Each point is reached from the start by the listed moves, each made 0, 1 or 2 times, or once backwards (-1), plus a little noise. Is the number of moves made odd or even? Then give how often each move was made.
(in the rows, 128 means zero)

Moves:
(1): [158 127 125 122 121]
(2): [117 167 133 120 124]
Start: [132 132 145 103 134]
Points:
[ 81 211 160  92 134] -> odd (-1, 2)
[203  91 132  99 123] -> odd (2, -1)
[121 172 150  96 130] -> odd (0, 1)

Moves:
(1): [157 118 113 132 149 136 121 142 146 127 127]
(2): [137 162 108 124 109 135 119 109 136 121 142]
(3): [135 128 174 116 128 149 117 131 132 106 141]
(4): [126 130 142 157 120 149 134 132 126 129 118]
(5): [112 134 139 138 154 145 114 122 119 140 137]
(6): [121 110 125 106 119 150 127 126 118 131 126]
(7): [153 124 148 130 134 138 168 122 124 142 129]
(8): [108 132 121 119 133 134 144 156 138 131 139]
(9): [109 123 133 109 138 139 135 116 162 136 122]
Start: [153 129 118 128 108 149 131 132 140 118 131]
Points:
[238 192 153 148 184 228  93  69 212 122 175] -> odd (2, 2, 1, 0, 2, -1, 1, -1, 1)
[ 95 103 249 134  69 203 117 153 164  67 107] -> odd (-1, -1, 2, 2, -1, 0, -1, 0, 1)
[ 76 143 183 167  77 227  94 168  82  96 148] -> odd (-1, 0, 1, 2, 1, 1, -1, 1, -1)
